Every row gives one point. The window is the flat piece filled in between its corners: a triangle in 3 columns, a solid with four corners in 4, and so on. A path goes straight from each point to the next, and from the last back to the first. After which points does the path pass through the window?
(in the rows, 128 means zero)

Window:
[[132  99 177 132]
 [136 112  57  94]
 [155 154 177 138]
 [115 132 136 133]]
Path:
(1): [138 101 118 171]
(2): [115 109 144  88]
(3): [126 120 165 108]
(4): [140 106 145 172]
(5): [126 135 124 144]
(6): [121 143 132 105]
(7): [123 125  84  63]
(8): [145 105  63 129]
Through the window after points: 3, 7

Window (6 x 6):
[[192 100 118 163 144 114]
 [111 195 122 149 122 148]
 [125 154 109 112 164 127]
 [144  75 116 156 111 110]
 [155  90 110 182 178 110]
 [119 195 182 145 157 146]]
Path:
(1): [156  93 113 167 166 149]
(2): [122 113 126 144 147 150]
(3): [121 143 125 152 139  91]
(4): [168 117 133 160 148 102]
(5): [173 103 126 153 151 139]
(6): [148  96 118 162 147 146]
(7): [142 115 127 161 140  76]
(8): [147 122 112 153 132  91]
(9): [145  94 101 149 133 166]
(10): [143 122 109 130 160 159]
(11): [142 153 121 138 153  82]
(12): [154 125 129 171 148  64]
Through the window after points: 6, 10, 12

Window (8 x 8):
[[119 108 130 141  94 122  97 110]
 [130  87 144  88 104 121 162 146]
 [205 164 104 129 180 110 135  87]
 [ 80 124 147 107 100 124 187 162]
 [109 137 165  73  89 162 169 166]
 [158 105 163 170 137 128 117 107]
 [183 127  75 143 170 162 151  96]
 [108  91 160 137 154 121  77 112]]
Path:
(1): [134 123 148 102 142 129 187  64]
(2): [101 106 174 117  98 127 143  87]
(3): [121 111 150 125 114 109 110 169]
(4): [182 145 102 136 161 122 129 131]
(5): [162 138 130 118 152 126 154  53]
(6): [125 118 144 141 134 126 115  89]
(7): [151 112 137 152 140 128  91 150]
(8): [159 119 126 131 143 121 133 163]
(9): [145 115 165 117 143 136 164  69]
(10): [127 118 149 103 130 133 154  55]
(11): [158 122 134 136 136 122 122 161]
(12): [137 124 132 127 137 138 147 155]
Through the window after points: 4, 10

Window, 8 rows:
[[109  85 137 149 188 145 151 167]
 [137 152 113 163 195  84 115 147]
 [ 72 119 150  46 180 146 122 145]
 [ 73 212 121 107  82 108 108  95]
 [199 123 155 139 164 149 138 148]
 [159 129 110 149 144  97 168 148]
 [159  89 147 105  73 135 116 143]
 [183 104  78 150  87 142 133 136]]
Path:
(1): [163 131 110 131 124 137 134 171]
(2): [155 133 114 143 136 115 118 180]
(3): [146 122 107 143 140 115 134 104]
(4): [114 128 146 123 174 119 135 106]
(5): [113 140 142 113 158 109 134 167]
(6): [120 141 119 109 139 140 111 182]
(7): [140 109 139 124 151 144 126 116]
(8): [139  80 125 127 105 128 140  84]
(9): [137 138 104 118 118 125 123 186]
(10): [153 152 126 124 112 117 119 183]
(11): [165  99 130 120 126 111 140  65]
(12): [159  97 118 132 132 139 129 100]
Through the window after points: 2, 12

Window (9 x 9):
[[ 72 122 105 106 103  86 146  74 144]
 [144 122  40 162 128 179 179 113 159]
 [108 135  78  83 155 148 174  94 137]
 [ 99 145 166 128 146  77  78 169 126]
 [107 101  93 146 180 129 164 125 160]
 [ 70 112 160 126 179 139  77 119 119]
 [168  79 143 103 130 120 111 161 113]
 [103 117 157 145 117 156 157 158 143]
 [136 142 167 142 162  82 109 107 128]]
Path:
(1): [107 121 148 126 141 147 118 142 168]
(2): [136 128 106 125 140 123 148 117 169]
(3): [130 128 106 137 144 117 161 122 127]
(4): [ 84 102 124 133 147  84 149 116  76]
(5): [109 135 138 118 121 135 120 108 181]
(6): [105 120 127 106 164 139  84 119 196]
(7): [ 77 121 161 147 160 113 118 132  57]
(8): [ 99 104  82 137 133 123 176 122  81]
(9): [102 124  96  99 139 156 138 115 172]
(10): [132 118 149 130 135 124 103 138 181]
(11): [115 112 128 148 138 109 131 124 102]
(12): [ 92 116 142 138 140 134 141 135 107]
Through the window after points: 4, 6, 12

Window (9 x 9):
[[116  56 132 119 172 119 103  88 145]
 [ 84 139 119 170 133 141 149 134 112]
 [122 130 161 108 137 181 159 132 136]
 [135 155  82 127 121  94 148 212  90]
 [144 101  88 177  64 150 156  82 173]
 [174 130 115 124 199 116  72 116  95]
 [154 107 157 136 168 111  82 140 120]
 [ 84 133 108 127 165 177  72 137 156]
 [153  92 145  90 122  76  99  77 139]]
Path:
(1): [139 131 127 141 173  96 114 137 164]
(2): [129 105 111 137 146 125  89 121  87]
(3): [121 119 112 141 133 123  95 141 105]
(4): [134 139  95 149 165 106 122 150 149]
(5): [110 109 129 144 168 120 143 114 151]
(6): [121  88 118 131 131 140  90 110 108]
(7): [136 114 114 142 154 144 105 127 102]
(8): [128 136 115 148 172 139 125 137 130]
Through the window after points: 5

Window, 11 rows:
[[150 109 123 116  70 129  97 156 113 107  97]
 [106  99 151 142 124 122 113 174 121 155 114]
 [125  80 118 108 203 145 153 163 179 107 112]
 [171  68 125 165 170 131 174 187 175 138 113]
 [154 148 130 163 103 167  77 117  96  91 120]
 [ 93  99  99 131 156 166 189 140 169 122  98]
 [162  87 120 141 106 145 101  95  96 113 143]
 [123 133  74 144 108 118  87 134 111 122 115]
 [106 164 122 128  94  91 122 105 114  92 111]
 [174 115 112 146 131 160 115 134  37  96 127]
 [136 189 122  81  70 103  96 109 143 168  99]]
Path:
(1): [147  60 134 169 158 131 146 143 143 148  54]
(2): [138  94 123 154 143 123 101 116 101 101  53]
(3): [144 114 115 136 115 163 132 162 114  99 174]
(4): [128 127 104 135 119 142 112 152 128 117 138]
(5): [136 119 122 143 150 118 119 109 103 123  84]
(6): [142 108 128 132 133 145 128 126 126 121  90]
(7): [133 116 125 122 123 149 145 147 128 107 147]
(8): [143 141 105  98 115 124 122 157 145 127 171]
(9): [130 129 129 123 129 132 113 118 139 132  68]
(10): [154 100 124 149 139 146 109 104 102 122  54]
(11): [147 135 111 128 106 134 124 170  81 106 174]
(12): [168 108 113 140 148 132 163 192 169 119 162]
Through the window after points: 8, 10, 12

Window, 12 rows:
[[132 158 145  98 112 164  97 138 101 101 108 128]
 [101 110 127 130  89 167  90 118 148 110 145 106]
 [147  48  97 150 158  76 117  69 124 155  90 129]
 [146 104 111 176 147  25 156  75 149 129 156 124]
 [176  79 107 167 138 117  72  75  92 158 141 106]
 [ 63 141 165  94 155 103 127 135 151 211 154 117]
 [115 107  77 178 155  79 169  70 107 151 136 113]
 [ 81 101 191  66 149 135 168 143 131 185 179 109]
 [176  95 102 134 107 143 115 131 125 180 112 133]
 [ 98 120 131  84  71 131  95 136  93 139 147 130]
 [136  86 110 167 120 125  86 157  95 120 118 119]
 [ 84 140 197 127  71 153 121 132 110 141 127 125]]
Path:
(1): [146  95 113 145 108 107 112 111 107 141 114  84]
(2): [135  98 117 126 112 102 123 117 127 164 103  48]
(3): [132 105 124 157 146 137 119 109 128 141 148 177]
(4): [105 108 140 119 120 136 113 131 113 152 152 151]
(5): [119 101 144 102 109 111 126 131 110 147 133  66]
(6): [108 117 141 115 103 126 106 123 133 140 130  83]
(7): [102 120 133 125 123 146 107 121 131 143 147 142]
(8): [ 99 110 129 128 137 120 133 112 119 144 150 175]
(9): [102 112 125 114 112 102 140 126 122 151 123  85]
(10): [130 123 129 120 104 102 118 118 115 144 111  59]
(11): [124 108 131 134 143 118 118 107 123 132 136 168]
(12): [147  92 119 152 127 137  99 105 111 130 143 175]
Through the window after points: 4, 6, 10

Window (12 x 12):
[[118 120 132  97 108 108 194 117 114 131  99 134]
 [114 149 160 115 146 127 149 107 120 152 174 139]
 [120 107 111 101 151  77 103 120 144 179 116 129]
 [ 95 142 151 157 159  79 136 124 105 120 125 123]
 [151  76 124 130 122 148 169 126 118 111 107  97]
 [150 148 124  99 143 137 142 153  78 145 249 141]
 [164 137 150 125 122 111 147 111 104 123 108 110]
 [131 154 111 161 148 127 144 101  82 123 126 138]
 [167 133 146 149 172 119 148 165 216  45 163 174]
 [147 152 138 112 170 150 114 133  70 111 154 135]
 [124 144 137 142 160 102 112 167 159 157 130 150]
 [142 108 153 120  90 139  87 127 123  87 119 118]]
Path:
(1): [164 107 142 134 145 124 135 128  76 132 160 172]
(2): [147 116 154 143 142 114 150 117  93 125 155 164]
(3): [135 166 117 106 135 120 134 137 132 123 133  87]
(4): [133 174 110  98 155 137 163 134 122 130 188  99]
(5): [147 112 151 128 151 108 148 143  77 152 194 187]
(6): [156  84 153 127 139 102 134 132 110 129 144 159]
(7): [122 145 132 123 123 119 133 129 128 128 150 117]
(8): [144 145 118 115 144 128 134 138 148 126 142 130]
(9): [159  98 159 125 146 124 127 142 114 114 147 168]
(10): [149 105 153 136 146 110 117 130 129 120 147 173]
(11): [135 159 125 132 150 132 114 147 137 108 149 105]
(12): [134 128 122 128 135 132 138 134 126 121 127 110]
(13): [161  89 160 143 143  99 158 121 105 140 122 164]
(14): [151  97 143 128 128 127 137 118 107 118 126 149]
(15): [131 132 133 125 126 130 140 135 130 109 124  88]
(16): [120 172 117 118 143 123 139 124 121 125 150  97]
Through the window after points: 2, 12, 14, 16

Window:
[[ 69 125 176  87  86  98 176 123 159 171 101 134 169 129]
 [ 92 173 171 133  87  75 116 118 149 153 113 126 140 111]
 [142 134 158 115 126 124 146 164 172 167 127  92 148 132]
 [114 190 164  97 103  90 179 120 101 168 152 203 100 148]
 [163 111  66 108 188  81 142  69  65  84 170 177 114 154]
 [117 135 174  91 116 171 110 110 172 165  92 130 135 120]
 [125 101 168 132  99 183 119 121 122 122 148  64 157 138]
 [148 154  88 155 164 123 184  94 102  58 150 177 137 136]
 [130 116  93 156 174 181 127 119  73 139 123  93 161 122]
 [129 104  43 131 152 166 109 132  97  95 180 160 141 139]
 [158 148 136  92  76 102 148 127 108 141 103 166 153 121]
 [103 134 191 124 109  80 156 159 118 127  91 177 107 136]
 [145  89 150 161 150 167 108 118 127 146 157 128 198 116]
 [121  88 162 157  72 148 141 115 174 194 104  96 132 112]]
Path:
(1): [132 117 129 119 137 147 136 125 106 106 162 121 118  46]
(2): [140  99 124 115 137 132 137 110 104 123 155 144 135  77]
(3): [133 126 130 146 135 125 131 108 128 138 132 137 158 172]
(4): [127 150 133 157 111 136 132 125 137 152 103 159 158 191]
(5): [120 133 157  97 129 123 169 115 120 106 159 125 118  54]
(6): [122 138 165 102 112  97 159 138 110 134 139 161 117  79]
(7): [119 150 147 131 108 114 146 127 128 152  99 165 137 201]
(8): [124 130 122 130 123 121 133 106 109 127 124 167 147 157]
(9): [119 112 141 117 120 127 157 122 104 112 157 134 104  62]
(10): [118 137 133 108 117 110 150 128 118 129 134 149 117 111]
(11): [128 143 141 122 116 112 142 113 123 135 104 143 133 183]
(12): [125 126 143 146 106 126 113 107 145 163 102 133 161 203]
(13): [118 116 160 100 116 134 138 139 124 154 133 122 143  86]
(14): [129 112 146 113 147 116 152 141 134 136 148 114 123  52]
(15): [132 148 143 129 115 121 139 130 145 145 121 126 152 161]
(16): [146 135 114 150 124 139 117 123 121 134 121 147 150 202]
Through the window after points: 2, 6, 14

Window (14 x 14):
[[178 114 109 126 117 106  81 140 145 182 143  95 130 122]
 [182 122 109 143 135 112  82 113 150 104 104 135  99 122]
 [115 131 137 150 116 140  76 135 147 142  58 168 166  93]
 [169 103 133 120 109 176 154 123 138 162 110  87  99 136]
 [144 129  75 120 131 152  75 147 124 158 122 155  89 110]
 [134 111 170 101 136 121 180 156  92 101 158 137 145 123]
 [169 124 106  83  76 131 119 151 153 120 111 126 130 105]
 [116 177 223 123  85 163 144 178  68  43 147  92 169 111]
 [196  69  71 135 110 185 130 117 143 145 157  95 150 122]
 [ 93 159  86 164  97 108  95 108 173 141 110 147 126  99]
 [212 152  84 130 130 167 151 127 136 167 116 121 150 132]
 [ 89 164 170  93 152 166 139 154 131  72 114  83 184 107]
 [177 108  96 156 128 142 141 192 151 137 114 110 116 113]
 [ 99 181 220 119 133 190 140 150 170  87 148 138 176  68]]
Path:
(1): [147 137 136 114 120 167 123 160 149 119 142 125 157 183]
(2): [139 126 137 125 128 147 143 138 126 124 105  96 126  74]
(3): [157 140 123 118 123 140 111 137 123 109 115 108 136  59]
(4): [142 129 139 128 125 164 126 136 152 129 127 126 130 137]
(5): [147 122 130 121 120 155 120 157 159 105 137 114 152 175]
(6): [159 129 136 131 114 142 136 135 120 137 120 107 146  76]
(7): [172 122 106 136 124 138 117 117 120 143 105 103 136  56]
(8): [147 121 118 106 102 148 102 170 156 141 155 130 120 181]
(9): [137 143 118 134 122 151 114 150 151 131 132 140 138 144]
(10): [160 140 115 128 119 122 121 133 128 130 118 121 155  72]
(11): [150 132 154 124 103 144 137 145 110 123 128  92 139  60]
(12): [111 155 129 119 125 182 136 172 144  94 135 136 178 193]
(13): [152 134 118 118 107 159 109 148 155 119 109 136 139 135]
(14): [132 136 118 148 123 127 119 133 137 152 130  80 132  23]
(15): [164 117 110 132 101 144 117 124 131 149 112 116 135  88]
(16): [169 130 110 142 128 135 103 147 152 141 131 156 119 152]
Through the window after points: 1, 3, 7

Window (14 x 14):
[[101 153 121 214 158 167 147 132 195 108 183 101  63 155]
 [ 95 100 116 127 172 140 132 142 173 132 175 133  96 120]
 [ 83 138 146 146 153 152 109 121 163 161 123 127 129 112]
 [148 191 152 102  57 107 137 143  94 108 160 148  97 133]
 [150 168 128 120  55 146 166 107 100 115 149 191 109  87]
 [130  91 121 145 154 125 156 125 177 152 112  92 130 124]
 [ 98 104 141 174 137 106 126 124 196 137 152 153 131 137]
 [121  69 154 163 153 140 106 110 132 146 138 127 116 129]
 [114  94 123 138 180  96  94  75 162 124 107 128 126  96]
 [ 98  94 127 104 138 127 131  75 138 134  92 161 126 154]
 [142 190  97 140  82 123 141 118  93 148 199 149 125 139]
 [144 163 164  98  82 110 164  76 114 159 171 150  98 114]
 [124  93 122 103  99 141  80  78 173 140 124 139 127 119]
 [135 102 158 111 167 138 124  87 158 119 139 127 175 128]]
Path:
(1): [ 84 100 124 117 131 126 135  86 157 121 130 125 132 129]
(2): [ 94 105 132 130 101 130 125  86 109 121 138 118 124 101]
(3): [164 135 125 131 178 116 128 112 199 143 114 182 113 136]
(4): [153 119 130 133 140 126 126  99 163 136 136 147 129 141]
(5): [ 68  98 131 130 118 117 131 101 130 109 148 122 104  96]
(6): [ 70 141 123 152 118 103 158 126 112 110 167 107 177 127]
(7): [150 116 146 139 151 143 119 101 170 148 129 163  80 132]
(8): [181 119 131 136 178 140 113  84 163 130 131 187 110 153]
(9): [ 91 107 144 123 120 126 147 119 148 133 141  88 155 102]
(10): [ 66 103 159 157  94 138 152 119 147 100 184  83 101 146]
(11): [161 164 102 168 167 143 127 117 177 150 132 176 105 118]
(12): [137 120 139 134 138 129 124 110 141 149 120 176 111 147]
Through the window after points: 2, 8, 10, 12

Window:
[[148  89 146 144 165 140 106 132 135 109 158 131  93 153]
 [116 100 141 160 151  92 138 106 125 118 126 143  89 141]
 [131 191 125  98 125 186 114 119  98 169 127  60  31  99]
 [164  96  57 161 169 123 166 111  89  66 110 136 115 115]
 [124  90 149 157 136 145 130 108  88 116 114 119 143 157]
 [ 83 121 113 104 127 129  90  85 126  52 155 143  89 103]
 [126 175 140 137 122  91  12 189 159  59 146  81 156  93]
 [123 112 108  93  81 150  97 175 117 128 120 163  92  86]
 [134 133 193 105 166 133 140 108 120  96  94 144 151 133]
 [145  96 105 131 150 123 115  75 110 136 141 126 142 111]
 [159  86  94  83  33 142 173 204 181  88  96  95 122  86]
 [130 131 113 146 128 155 134 110 140 129 129 149 134 147]
 [129 121 149 138 144 133 159 126  94 120 163 141 127 125]
 [190 183 196 111 123 128 136 104  81 114 107 112 123 163]]
Path:
(1): [112 121  94  91 153 120 141 144 107  77 139 129 128 162]
(2): [124 108 159 155 126 139 104 114 139 124 121 142 109  79]
(3): [130 125 143 149 113 142 120 104 126  90 138 135 114 104]
(4): [125 113 125  70 196 115 132 128 103  90  95 137 129 151]
(5): [126 149  89  76 150 146 138 127  84 103 132 112 128 173]
(6): [137 117 155 177 118 135 104 118 165 118 128 147 126 103]
(7): [136 108 147 164 128 144 126 101 125  94 131 130 119  90]
(8): [136 117  87  77 124 113 113 162 121 124  99 105 104 175]
(9): [121 124  87  67 135 110 103 155 126 110 117 100 114 157]
(10): [157 142 177 165 124 176 130  94  98 116 135 123 117  87]
(11): [140 120 139 146 122 143 100 128 123 109 133 129 112 107]
(12): [116 133 112  89 126 114 108 153 129  96 129 134 117 132]
(13): [126 128  95  92 137 127 132 142 119 122 128 118 102 152]
(14): [146 133 163 161 120 167 107 108 103 115 119 127  81  60]
(15): [152 114 178 191 100 165 111 121 132 126 125 139 108 123]
(16): [141 119 102 103 149 107 146 132 112 122 119 118 129 135]
Through the window after points: 3, 5, 11, 13

Window:
[[133 128 115 138 125 105 133 135 129 109 123 140  53 104]
 [144 134  95 141 124 150  71 128 120 109 167  93 112 166]
 [155 197 137 167 136 163 116 126 136 122 112 122  86 153]
 [157 164 124 202 120 110 117 147 130 182 124  56  81 125]
 [127 152 110 195  77 166 165 109 117 137 154 105  63 110]
 [149 171 129 127  77 122 121  81 116 126 130 107  99  87]
 [ 88 108 120 108 179 142 124  85 163 139 129 184 174 110]
 [165 158 109 139  83 117 156 158 122 121 147 122 127 154]
 [ 66 138  72 102 116 160 140 115  98 116  69 167 139  67]
 [ 96  87 151  78 191 159 145  85  78 127 110 148 160 125]
 [ 79  90 122  74 187 164 157  89 186 103  75 115 160 117]
 [141 126 169 160  93 176 109 155 140 151 117 109  92  90]
 [140  82  66 104 117 160 144  64 103 115  61 192 145  97]
 [147 148 149 216  98 113 110 130 109  87 137  95 116 132]]
Path:
(1): [100 126 129 134  86 137 136 107 102 132  87 136 123 157]
(2): [149 148 105 139 148 163 130 114 133 122 140 120 124  70]
(3): [162 145  99 168 138 145 136 130 124 109 136 116 116  99]
(4): [ 98 136 152 136  97 111  96 119 126 144 113 112  71 160]
(5): [ 62 103 139 133 124 121 101  80 130 137 100 135 114 179]
(6): [151 135 101 118 157 173 154 136 142 106 113 126 139  85]
(7): [165 154 113 156 154 150 134 129 126 110 117 119 135  94]
(8): [117 140 127 137 113 138 127 113 133 131 123 136 110 148]
(9): [110 140 131 145  90 126 111 111 133 145 119 113  96 144]
(10): [157 144  98 156 132 153 147 125 129 110 116 122 123  76]
(11): [132 148 124 139 141 149 126 125 125 122 131 123 116  96]
(12): [109 144 134 136 118 139 126 110 125 131 115 125 110 142]
Through the window after points: 3, 7

Window, 14 rows:
[[120 123 155 123 190  94 114 158 167 117 148 164 121 156]
 [157 100  92 161 129 101 104 118 101 162  96  75 106 105]
 [139 136 101 164  75 130 117 157 174 115 122 174  86  98]
 [ 98 162 129  91 140  80 132 104  97 170 144 144 103 126]
 [136 111 195 144 156 200 104 113  88  80 164  92  99 115]
 [147 131 109 123 100 137 110 105 102  84  94 177 122 113]
 [129 116 141 118 129 136 151  78 159  96 138 122 121 120]
 [138  87 119 159  83 116  76 131 134 100 189  80 184 141]
 [129 131 156 112 151 121 185 134  97 181 153 126 132 100]
 [193  95 190 128  73 101  97 150 118 127 167 120 101 130]
 [112  82 131 133 178 182 110 112 185 127 165 170 122 134]
 [ 95 101  72 134  98 194 116 138 144  98 110 130 136 163]
 [134 122 196 123  91 100  72 112 110 138 110 124 158 126]
 [135 144 109  75 100  92  87 144  81 137 119  78 117  74]]
Path:
(1): [138 179 146 142 112 171  99 103 147 138 147 128 142 135]
(2): [128  44 139 134 133  99 129 139 111 103 132 141 112 122]
(3): [ 76  87 169 137 123 114 102 111 113 114 121 127 105 119]
(4): [164 136 112 118 108 153 115 129 120 109 134 127 127 120]
(5): [163 147 135 114 119 127  68 116 138 130 128 113 116 134]
(6): [ 92  73 134 141 112 120 146 128 103  83 139 159 123 106]
(7): [ 91  67 133 142 108 106 141 145 129 112 166 114 120 123]
(8): [171 166 148 104 155 158  88  82 138 133 109 142 123 121]
(9): [156 153 138 121 155 149 114 110 133 123 147 134 134 147]
(10): [107  93 132 122 114 113 134 127 119 133 131 149 111  98]
(11): [ 90  75 110 156  99  93 133 146 107  96 147 134 111 100]
(12): [163 174 154  89 139 142  93  86 139 169 137 110 148 154]
Through the window after points: 3, 7, 9, 11

Window, 14 rows:
[[ 88 102 118 101  81 123 137 152 139 165 117 109 109  84]
 [200 118 127 112 131 167  73 102  90  76 155 149 118  69]
 [143 100 123 158 194 161 104 124  92 136  93 162 145 120]
 [ 82  82 149 130 127 127 128 184 125 125 111 120 172 162]
 [135  92  75  93  92 123 104  73 147 116 126  58 143 130]
 [148 118 117 136 123 144 138 108 100  83  83 199 145 187]
 [157 108 171  88 115  95 106 106  79 135 127  71  51  81]
 [117 124 172 111 110 145 130 108 111 170 147 100 119 139]
 [192 191 166 142 148 157  68  98 103  79  81 153 118 123]
 [153  82 117 135 100 128 129 128 159 135 153  70  78 101]
 [155 172 107 152 185 127  85 119  82  94 133 176 136 153]
 [ 93  73 156 123  99  98  96 124 154 160 126 133 117 130]
 [104 111 152 155  90  96 143  96 112 131 125  93 150 112]
 [104  90 105 175 101 144  93 166  94 156  99 150 162 177]]
Path:
(1): [102 113 107 143  95 163 113  94 110 105 118 143  94 134]
(2): [ 83 108 135 145 120 155 123 129 109  90  95  91 119 133]
(3): [150  95 132 104 119 112 109 136 130 158 143 135 164 142]
(4): [154 116 142 116 121 106 132 129 102 168 110 108 149 126]
(5): [103 109 143 143 119 163  99 118 112 132 134 133 114 145]
(6): [105 107 128 137 111 147 114 107 102 103 125 112 119 106]
(7): [204 134 134 118 126 102 113 139 112 156 108 132 162 156]
(8): [188 116 160 134 148 120 139 135 127 173 111 159 150 151]
(9): [115 118 126 135 137 152  95 108  94 107 117 123 116 117]
(10): [115 107 131 132 110 145 109 113 132 106 126 103 106 120]
(11): [193  96 126 134 123 107 129 150 133 158 133 107 115 119]
(12): [184 124 148 108 146  86  98 143 116 154 113 106 165 116]
Through the window after points: 2, 4, 8, 10

Window, 14 rows:
[[137 105 102  86 141  99 116 149 123  86  99 123 147 167]
 [ 63 115 127 127  86 119 161 123 121 125 153 201 127  80]
 [150  96 166 159 114 147 125  99 163 185 172 152 141 115]
 [ 94 137 120  77 144 169 109  85 126 104 136  94 152  96]
 [ 82 108 132 110  87 134  45 125 112 118 145 135 107  97]
 [ 82 138 144 146 119  56 111  75 156 101 151 121 107 135]
 [142 171 134 131 143  81 133 247 114 160 112  98 163 186]
 [147 120  83 117 116  79 130 133 112 103 192 166  79 175]
 [109  89  79 145  86 104 102  91  90 153 161 133  65 144]
 [157 134 154 158 126 115 164 116 104  84 119 122  99 121]
 [111 179 146  99 127 132 109  79 143 120 100 146 124 113]
 [124 105 112 114 183 149  94 159 110 121 115 122 110 138]
 [127  90 152  62 128 136 127 117 184 176 163 121 108 138]
 [162 119 178 111 163 110 177  91  90 121 145 149 131 152]]
Path:
(1): [108 115 167 150 127 172 136 148 141 147 146 142 150 203]
(2): [142 130 129 120 129  92 121 135 127 146 140 127 126 105]
(3): [132 137 130 101 134 102 113 120 131 132 120 136 126 112]
(4): [100 139 140 124 117 159 123 108 133 112 133 128 134 164]
(5): [ 91 121 139 141 120 146 114 128 120 121 135 128 122 171]
(6): [158 121 124 102 154  91 123 122 121 130 123 124 110  72]
(7): [132 112 110 103 121  83 122 109 114 142 153 139 105 102]
(8): [ 99 118 137 153 105 167 134 118 125 105 146 142  99 192]
Through the window after points: 1, 3, 7
